Each row of a before or after table is a point. One or more steps were done to the points. Then noise was added and the rows were shuffled. The steps act on how far a point lies along the listed directions, d1 being the first. What was done? A step turns or swaps two directions, mirrors them in a line or flattens them onto one, adds a multiple of one to another, or multiplies one. Angles are multiples of 10 degrees, from the lower direction toward the higher: turns from -170 to 170, lines from 10 to 170 but not 90. Use the fewest steps. Two steps may share a direction if one is a turn and the other turns, adds or multiplies; they go together, in the order done. Otherwise the lowest direction goes first.

Directions:
(1): [-29 -53]
(2): [ 53 -29]
Before (13 x 2):
[[ -47   37]
 [-109  -31]
 [  13   -1]
 [  33   22]
 [ -90  -31]
 [ -40  -10]
 [ -13   42]
 [  33    6]
 [  13  -20]
 [ -27  -40]
 [  12  -28]
 [  19   29]
 [  55   17]]
After, 13 rows:
[[ -20  -37]
 [ -50  -98]
 [ -62 -108]
 [  28   61]
 [ -33  -70]
 [  28   49]
 [  23   43]
 [  11   13]
 [ -11  -28]
 [  27   50]
 [  -8  -16]
 [   5   15]
 [  19   29]]
Steps: multiply d1 by 1.6; multiply d2 by 0

Directions:
(1): [ 74   4  16 -37]
(2): [-15  36  74   8]
(3): [-12 -74  35 -17]
(4): [ 36 -19   9  73]
Before (11 x 4):
[[  0  47 -55 -18]
 [ -7  29  21  94]
 [ 22 -35  53  25]
 [-57  26  15   4]
 [ 87 -81 -10   9]
 [  1  19   4 -12]
 [ 23 -28  42  11]
 [ -2  29 -67  69]
 [-24 -43   3 -14]
 [ 21 -34  21 -74]
 [-11  79 -32 -20]]
After:
[[ -5  19   8 -16]
 [-27  81 -33 -32]
 [ 30 -31  37  16]
 [ 28 -39  55  36]
 [-66  29  13   3]
 [ 17 -34  26 -58]
 [-11  50 -60 -37]
 [-14  33 -62  50]
 [-13  29  24  83]
 [-27 -50  13  -5]
 [ 97 -91 -14  27]]
Steps: add 0.3 times d3 to d4

Directions:
(1): [ 37  70  54  12  62 -27   5 -17]
(2): [-38 -29 -22  44  53  -9 -65 -48]
(3): [  0  40 -95 -37  31 -33  14   8]
(4): [ -5   1   6 -31  55  74 -32  61]
(5): [-49  53   8  29 -37 -34 -46  59]
(6): [ 22   6  16 -79 -29 -15 -72 -33]
Before (13 x 8):
[[ -2 -19 -40 -40 -13  -1  14 -25]
 [ 17   9  57  57  34  24  14 -29]
 [-18  -3 -34  40  63  26  -7  46]
 [-35   2  16  25  -5 -54 -36 -47]
 [ 27 -21  82  -9  17  50 -39  -9]
 [-19 -28  20  65  13 -37 -48 -83]
 [-17  16  -5 -16 -37   5 -12  12]
 [ 48   7 121  -9  31  10   9   0]
 [-49  19  37  58 -21 -51 -30 -11]
 [ -6   3 -10   3  35  37   5  36]
 [ 26  24  83 -33  28  15 -38 -29]
 [  1 -11  24 -27 -42   9 -34  16]
 [ 21  -4  72   6 -11  42  -4  -6]]
After (13 x 8):
[[  7  13 -14 -42  28  18 -25  17]
 [ -1  21 -27 -38  32  -7 -79  13]
 [-35 -77 -11   2 -18  74  14  22]
 [-37 -76   8  57 -18  -5 -60 -69]
 [-73 -21   6  54 -33 -36 -33 -11]
 [ 22  -3 -14  -1  35  -4  64 -41]
 [ 10 -53  20 -31 -31  55 -44 -39]
 [-24  53   9  29 -13 -10   8  34]
 [  6 -67  23   6  18  89  -1  19]
 [  3 -97  37 -40 -29  67  11  30]
 [-18  23  27  43   2  11  20  53]
 [-89  18  34  54 -70 -52 -82  35]
 [  8 -32  43   0 -13  68   8  14]]
Steps: add 0.3 times d2 to d1; turn d1 and d6 by 160 degrees; turn d3 and d4 by -20 degrees; multiply d5 by 2

Directions:
(1): [ 21  55 -29 -81 -28 -20  46   7  43]
(2): [-31   5 -59  22 -54  86  16 -22   3]
(3): [-15  19 -48   8  52  -7 -67 -27  72]
(4): [-50  27 -50  24  18 -63  38 -36 -52]
Before (12 x 9):
[[ 31  -6  40 -40 -72  37  62  30 -33]
 [ 14  14   5 -17  35 -39 -24  15  51]
 [ 38  13  20 -32 -36  56  57  37 -11]
 [ 17 -21  43   9  -1 -16 -23  15 -10]
 [ 19  10  22 -38 -13  20   8  28  17]
 [ 10   8   7  -2 -16 -28  40   8 -38]
 [ -2  12 -21 -10  31 -10 -30  -7  37]
 [ 15  -5  24  -5  14  20 -12  16  12]
 [  7  12   0 -26  13 -28  17  16   4]
 [ 20 -16  44  -8 -33  -2  38  14 -40]
 [-12  19 -31  -3 -45  29  41 -15 -10]
 [ 11   0  17   1  -8 -10   7   6   4]]
After:
[[  9   0  32 -30 -89  14 117  20 -98]
 [ 13 -17  30  -3 -44  17  40  11 -36]
 [  7  -2  13   4 -23  12  15   3   5]
 [ -3 -16  -3  23 -12  39 -41  -6  19]
 [-12   5 -14   8   4  39  -4  -6   6]
 [  4  15  20 -13 -14 -50  67   1 -56]
 [ 37  -9  41 -16 -25  -7  36  28 -30]
 [ -1   9 -17 -12  12   6 -22   2  31]
 [ 15  10  -5 -14 -17  32  -8  20  40]
 [ -2  17  -1 -21 -49  35  59  16 -33]
 [ 25  -7  23 -35 -25  16  37  33  -6]
 [ 11  23   5 -20 -55  20 122  23 -80]]
Steps: add -1.5 times d1 to d3; turn d2 and d4 by 100 degrees

Directions:
(1): [-12   2  -7 -30  -7 -74 -20  85 -62 -44 -31  20]
(2): [-36 -75 -70 -37   0   8  16 -59 -40 -49  20   3]
(3): [-12  37  -5 -23 106  21  35  13  24 -57 -27 -40]
(4): [ 76  -4 -14  -9  70  -9 -52 -24  -9   8  16  81]
Before, 10 rows:
[[ 11  34   8  -5  -2 -28   9  42   7  15 -28  -1]
 [ -5 -36 -27  19 -17  48  33 -63  11  -3 -14 -23]
 [-57  -4 -14  -7 -24  38  53 -26   4 -35 -19 -70]
 [ -2  83  50  15   8  -8  -6 103  31  11 -35 -60]
 [  3 -48   1  19 -40  32  -7   1 -12  23  42  33]
 [ 12  28   7   3  22  60  19 -74  54  18  29 -15]
 [ 23 -14 -13 -36  26 -36 -20  42 -44 -12   5  36]
 [-61 -11  -9  14 -80   6  23  11 -13   6  19 -31]
 [ -2  10  26 -21  16 -12 -15  -4 -17 -24 -25  18]
 [ 31  71  47  -1  51 -26 -19  93  14   9 -43   3]]
After:
[[-12   2  29 -13 -27 -17 -16  -3 -23 -10 -18  13]
 [ 53 -17 -31 -11  58  33 -24 -75  -2  -5  13  48]
 [-28 -17  -2 -26 -41 -30  10  51 -39  -5  -1 -14]
 [ 24 -34 -33  18  21  61  22 -85  22   1  -5  -2]
 [ 70  62  37   3  17 -59 -80 113 -17  27 -22  42]
 [ 14  13   8  11 -20  51   5 -77  44  39  38   0]
 [ 20  29   5  -9  -5 -44  -5  52  -7  15 -28  18]
 [ 25  44  52   6 -47 -72 -50 120 -30  37 -36  34]
 [  7  21 -27 -14  96  23   6  -8   6 -38  11  11]
 [-33 -15   4   5  28  58  42  13  17 -27  16 -30]]
Steps: add -0.5 times d2 to d1; turn d3 and d4 by 150 degrees

Directions:
(1): [ 24  70  25 -32 -24  23 -43  27 -13 -28 -21 -54  -1 -14 -35 -81 -92 -26]
(2): [ 28 -67  93  44 -18  47 -28  33  11  37 -10  -6 -80 -19  34  19 -34  29]
(3): [-71 -16   1   9 -30  50 -35 -49 102  26  10  28  21  12   9 -19 -19 -80]
(4): [-26 -22  29 -97  -2 -68 -40  -7 -26  38 -24  10  -8 -93  30   9  16 -42]
Before:
[[  20 -104  -12   55   24  -17   28    2  -24   33   45   64  -68   11
    37  121   96  103]
 [  35   -4    9  -57  -15  -34   -9   -6  -31  -15  -21  -26   -5  -12
     1   17  -22    1]
 [  -5  -13   73  -69  -32  -24  -48   12  -27   48   -8  -24  -34  -62
    44   -1  -33  -26]
 [  65  -21   67  -59  -11  -31  -10   56  -45   20  -37  -35  -75  -55
    -5   -3  -37   27]
 [ -10   18   -9  -25  -18   -7  -34    3   10   16    3  -25    9   -6
     2  -50  -38  -31]
 [  -1   97  -55    3   -4   70   12  -20   -5  -61   16  -38   50   31
   -42  -28  -56  -39]
 [   3  -13   58  -22  -37    6  -51   31  -30   29  -54  -49  -42  -60
    23  -31  -65  -19]
 [ -50  -19   66   21  -36  113  -92  -30   72   42   -9  -19   -8   12
     2  -35  -91  -48]
 [  13  110  -27  -48   37  -73   37   -1  -69  -64   -1  -47   62   -4
   -26  -48  -18  -15]]
After (9 x 18):
[[  33 -103   19   82    8   23    7   18   -2   30   42   46  -88   23
    29  100   59  106]
 [  24   -1  -22   51  -13   54   46    6   48  -13   11    3  -10   78
   -33   -3  -16   13]
 [ -15   16  -24  -23  -13  -13  -26   -5    7   13    9  -14   24    2
     0  -42  -23  -35]
 [ -48    8    4   34  -36   61   -1  -34   68   19   35    4   21   55
    15   -3  -19  -32]
 [  12   88  -25  -92    9  -16   -9    0  -87  -41  -16  -42   32  -53
   -20  -11  -29  -37]
 [ -36    0  -29   40  -27   37    0  -17   31   11  -20  -19   22   22
     3  -20  -19  -24]
 [ -64  -28   29  -80    1  -13  -74  -46  -10   49  -23    6   21  -65
    27   17    0  -46]
 [  14  116  -20    0   15   -6   35   -1  -24  -70   10  -54   53   46
   -40  -69  -58  -17]
 [  22    2  -17   10  -20   27    9  -24   29  -29    5  -12   15   55
   -17    5  -30    0]]
Steps: flatten d1 and d2 onto the line at 140 degrees; mirror d3 and d4 in the line at 30 degrees

Directions:
(1): [-47   1 -23 -11  21 -24  74 -38  85 -37  16  49  -3  49  11  -6  23 -49
 -66  71  -4  53 -41 -36]
(2): [  42   30   24    6    9   -8    3   61   56  -40   32  -39  -69    0
 -104   41  -64   24   12   76   16   -5   12   16]
(3): [   1  -47   26   21  -66  -31   21  -51  -17   31   11   34    9   -6
  -41    3  -35   93  -34   21 -100   -9   28  -66]
(4): [  7 -12 -34  -9 -73  32  60  56  94  60  -2  -7 -20 -11 -16 -12  16  26
 -41 -89  -7 -12 -39  51]
(5): [ 62 -36 -21  33 -18  54  20 -16 -48 -54  39   5  32  65 -50  41  -5 -56
  23 -42 -64  63 -27  44]
Before (10 x 24):
[[-29 -52 -37  13 -89   7  61 -32  21  41  -1  30  47  14  49 -18  46  12
  -58 -87 -75  14 -37   3]
 [ -9  12 -29  -5 -26  12  35  43  45  75  -8  -8 -17 -17  25 -25  17   7
   20 -59  33 -13 -31  51]
 [ 16  17  13   2  43  22 -41  11 -46 -20  26 -29   4   5   1   4 -12 -24
   33 -14  43  -1  10  19]
 [-16 -15  -1   7  14  -8  51 -50  18 -63  29  38   7  53   4  13 -21 -14
  -42  70 -55  46 -16 -36]
 [  8 -10 -23  14 -16  22  20   3  13   5   0  16  28  28  39  11  32 -15
  -23 -43 -17  25 -29   5]
 [ 15   7  -5   1  -3  15 -12   9 -26 -10  16  -4  13  22 -39   7  -7 -13
   33 -33   1   4   1  27]
 [ 16 -22 -13  12 -60  12  44  11  38  15  20  -1 -26  -2 -40  27 -16  12
  -28 -29 -21   5 -17  19]
 [  5   4  25  13  19 -13 -42  -2 -45  -7 -11 -10 -21 -21 -33  24 -10  -5
   12  -4  14 -24  23   5]
 [  2  -2   0 -23 -25  31  14  47  55  21   6 -17 -36 -22  -4 -11   8  16
  -22 -17  22 -20  -5  41]
 [ -8   2  -8 -10 -13 -17  36  61  75  37  -2   4 -29  -9   0 -13   6   5
    1 -19  43 -10 -19  32]]
After (10 x 24):
[[ -30    2   24    5   19  -43   -7  -27    1   -7   -8   18  -27  -12
   -25   13   -5    4  -31   42    5  -13   15  -34]
 [   3  -11   -8  -19  -27   34   35   33   64    3   16   -5  -30    2
   -14   -5   12    0  -33   -9    6    4  -20   38]
 [ -23   24   19  -11   44  -14  -22   -5   -2   -4   17  -10   -9   -7
    17  -13   -9    0   -5   29   48  -11   13  -23]
 [ -16    2  -37   -2  -27   10   64   24   66   58    4   14  -12   10
    18  -21   21  -10   -1  -39   12   15  -47   39]
 [ -14  -40  -25   10  -87   18   17   -2  -13   63  -17   -1   42  -20
    57  -21   40   31  -22 -120  -48  -21  -16   25]
 [  12  -12   -3    6  -58    6   20   25   31   36    6  -15  -34  -29
   -29   20  -17   35  -15  -36   -2  -23   -1   20]
 [ -23   22   10  -15   -1  -21  -18   10    3   25   -5    1   -6  -15
   -15  -17   -8   30   12   -1   23  -32   19  -10]
 [  14    2  -11   10  -15   24  -17   27  -10   29  -16   -8   21   -6
    49    3   26    8    1  -65    8   -9  -11   17]
 [  51   -1   11   16   15   45  -44   17  -86  -42   11  -37   13    8
     0   27  -34   -8   58  -33  -17   -2   16   47]
 [  14  -12  -19    1  -16    4   51   54   63    8   15    8  -16   24
   -19    5    8  -29    7  -33   22   22  -37   51]]
Steps: add -0.7 times d1 to d3; turn d1 and d5 by 120 degrees

Directions:
(1): [  33  -14  -32 -111   18  -30  -27   49  -80   31  -35  -18   35    2
  -10  -47  -28   46    8   37  121   -3  -35  -40   40  -10   65   14
  -29   -3   29   15    2   -5   61   -2   -3  -18  -49  -59   53   38
  -59    0  -18  -55   18    6]
(2): [-58  29  51  27  10  45 -66  -7 -40  -2 -14  51  60  51  33   2  92  12
 -48  22   3 -15  59  37  15   6  47 -96 -12  71 -16 -15  74  65  18 -26
 -36   6 -37 -32 -41  26 -19 -36  27  -9  49 -33]
(3): [ 60  -3  99  -8  18  28  -7  18  60 -27   4 -25  23 -70  26 -59  -6  26
 -60 -22   3  64 -17  23  12  52 -57  43 -54 -33  34 -48  55  73  11 -44
   7  13 -36  25  26 -69 -73 -37  12   9   1  54]
(4): [  8 -70  -4  44  61  28 -20  22  11 -63 -48  14  29 -47 -10  61  14 -16
  12  50  26   0  83  -7  30  23 -81 -11  -6 -47  -1  46 -36  10 -20 -58
  23  23  58   9  39  53 -15  34 -73 -82  76 -23]
(5): [  18  -11  -39  -21  -14   39  -16  -28 -113  -30   67   72   39   -8
   29   40   -2   33   19  -59    8   10  -11  -13  -32  -80  -31   53
  -18   76   -3   14    0   -4   -9   -6    7   65    9  101   11  -45
  -70   41   -5   31   51   15]
(6): [ 58   8 -24  -7  48  87 -39 -55   5  37  -3 -50  -4  11  -5 -74   6  -7
  46 -39 -14  82  -5  59 -52  23  17   5  79  31  20 -17  33 -22 -18  18
  70  63   7 -26  14  42  29  54  54 -85  29 -21]
Before (11 x 48):
[[ -25   46  -60  -11  -20  -37   21  -36  -29   27   46    2  -19   45
    -3   30   -8  -25   30  -17  -21  -58  -29  -17   12  -40   58   -6
    28   25  -44   14  -28  -75   25   37  -10  -22    8  -21  -16   35
    52   25   -9   45  -47  -20]
 [ -65   46   66   24  -28  -28    9   16   60    4  -37  -28   -6   43
    10  -12   40   -8  -62   49  -31  -14   30   22   42   51   61  -77
   -11   -8  -18  -20   38   49    8  -11  -45  -51  -12  -33  -50   27
    50  -77   11    3  -44  -25]
 [  74  -16  -12  -12   33   10    8   42   12  -20  -21  -38   10  -20
     7  -39  -45   23  -11   -4   19   42   -1   -1   27   -6  -45   42
   -34  -42   15   -5  -28   -7   -9  -23   21   25  -20   -4   24  -26
    -9   33    3  -35  -18   41]
 [ -15   28   30    4    8  -58   16   24   26   15  -25  -32  -16  -19
     1    0  -31  -11   -3   33   15  -14  -26   -9   13   18   22    4
   -30  -34   22    5  -13   11   27   42   -8  -27   -2  -33    5    3
    26  -21  -18   -4  -38   34]
 [  22   10  -53  -54  -36  -40   74  -18  -32   19   63    1  -28    1
     6  -15  -60   26   19  -75  -15   -7  -99  -41  -28  -62    1   78
     5   21    1   21  -20  -48   -7   72    2  -13   -5   53   -7  -87
   -22   13   27   60  -62   20]
 [   7   21  -83  -46  -35   39   10  -56  -95   11   45   22  -12   -8
    13    4  -35  -16   55  -80  -23   14  -45   -5  -38  -80  -10   73
    12   66  -21   27  -11  -42    1   45   12   26   22   90   -4  -55
     9   55   28   21  -15    4]
 [ -76   79   21   57    2  -23   11  -31  108   36  -39  -69  -67   61
     2  -42   38  -28  -23   16  -81   -1  -16   49  -15   62   72  -54
    40  -20  -28  -43   28   -4   -7   39   -3  -57   -1  -65  -54   26
   109  -38   57   18  -69  -34]
 [ -67   27   60   76  -52  -22   37  -30   69  -19   14   19  -44    6
    16   50   15  -20  -57  -55  -88  -32   20   26   -7    7  -26   -9
   -21   28   -8  -20   24   39  -18  -10  -52  -47   23   29  -74  -69
    31  -71   19  101  -62    4]
 [   8   19  -12  -55   11   14  -18    8  -21   11   18  -36   45    4
     7  -53   14   16    2  -13   33    2  -56   13   18   15   37  -12
   -15    7    2  -17   13  -23   26   20    0   -6  -67  -34   25   -8
   -24   -4   39  -16   -6    4]
 [  96  -73  -38  -45   41    9    8   36  -27  -37   24   -6   40  -89
   -17   -4  -68   35   17  -11   74   48  -17  -37   25  -30 -106  107
   -35  -72   13   38  -42    4   21  -40   33   46   31   85   88    5
  -121   75  -82  -60   21   33]
 [  41  -15   59   -1    3  -28   25   59   40    0   -6  -42    2  -43
   -11  -31   10   23  -39   18   44    6  -12  -14   18   10    4    2
   -33  -47   -6   -9   -4   21   28  -12   -9  -24  -19  -39   25   -2
   -38  -15   11   10    2   -4]]
After (11 x 48):
[[ -49    8  -37  -12  -42  -62   31  -11   -3   31  -14   -2  -49   33
   -18   31  -24   -6    3  -19   -1  -44  -13  -12    6  -19   49    4
     5   23    3   16  -18  -21   14   23  -35  -58   18  -31  -37    1
    42  -31    3   37  -57  -17]
 [  31   52  -42  -20   15   33  -11  -74  -29   42   48  -26   -1   35
     9  -35    3  -12   34  -52  -26   14  -37   29  -18  -20   49   12
    52   50  -24  -11   21  -58   23   34   32   32   -5  -22   -2   36
    33   48   27   -4  -17  -19]
 [ -27   51    8  -23   -7   92  -62  -51  -90   16   10   36   49   20
    46  -40   52    0  -19  -51  -10   30    5   53  -13  -31   36  -20
    -7  109  -17  -13   92   52   35    8  -11   23  -35   31  -37  -37
   -19   -1   66  -12   28  -13]
 [ -21   38  -25  -25  -21   25    3  -42  -98   18   62   58   38   51
    37  -14   30   39   -7  -73  -15   -9  -48   -6  -33  -75   51   -1
     2  106  -18    9   48    4    1   52  -18   14  -30   43  -37  -63
   -44    3   59   47    1  -11]
 [  34   -9   -6   11    6    5    4   40  -35  -44    1   24   34   -3
    28   20  -18   26  -34   -2   -1   -2   23   -8   29  -46  -53   25
   -62   -8   -4    4  -22   12  -13  -30  -12   24  -14   39   -2  -48
   -24   24  -14   13   -3   34]
 [  -4   11  -21  -21  -30  -72   66   15   73   22  -26  -81  -70   12
   -31  -16  -59  -16   14   27  -20   -1  -30  -21   17   30   32   17
    24  -69   -4    8  -50  -36   -8   32   -1  -47   35  -14    3   25
    74  -18  -19   -7  -81   -2]
 [ -18  -33    8   38   18   35  -33   19  -81  -72   37  102   90  -17
    27   76   42   31  -38    5   33  -22   68  -12   42  -62  -83  -12
   -57   19  -37   34   10   67   15  -67  -38   43   28  103    5    9
  -120   34  -71   -2   59  -12]
 [  10  -26   17   15  -25  -49   56   51   10  -15   24  -10  -14  -31
   -19   27    1    8  -12    8   17  -32   -5  -38    0  -32   -9   19
   -19  -33  -30   21  -48  -13    2    1  -18  -23   17    7   10  -12
   -16    2  -10   48   -5   -8]
 [  -7   19    9  -15   -3    3   11   -2   23  -10   33  -24   30  -12
     5  -32   16   -4  -14  -18   -8   -5  -49   14   13   24    5   -6
   -24  -13   -5  -24    6  -16    3   15   -9  -15  -48   -4    5  -35
    -6  -18   35   25  -25   13]
 [  27   39  -37  -33    4  -48   48  -16   67   30   -5 -103  -86  -12
   -12  -69  -71    6   32  -33  -24   47  -99    0  -33   28   18   90
    26  -62    5  -25  -28  -54   -2   49   45  -26    9   -4   28  -25
    43   16   29   16  -78   21]
 [ -10   17  -15   -1    0  -40   25   -6  -18   12    7  -11  -24  -17
    -2   30  -46  -13   33   -1    1  -15  -36  -16  -20  -31   10   40
   -12  -11   14   25  -39  -24    7   52    8    2   27   23    8   -9
    25   21  -23    9  -24   33]]
Steps: multiply d1 by 0; turn d2 and d5 by -80 degrees; turn d3 and d6 by -70 degrees
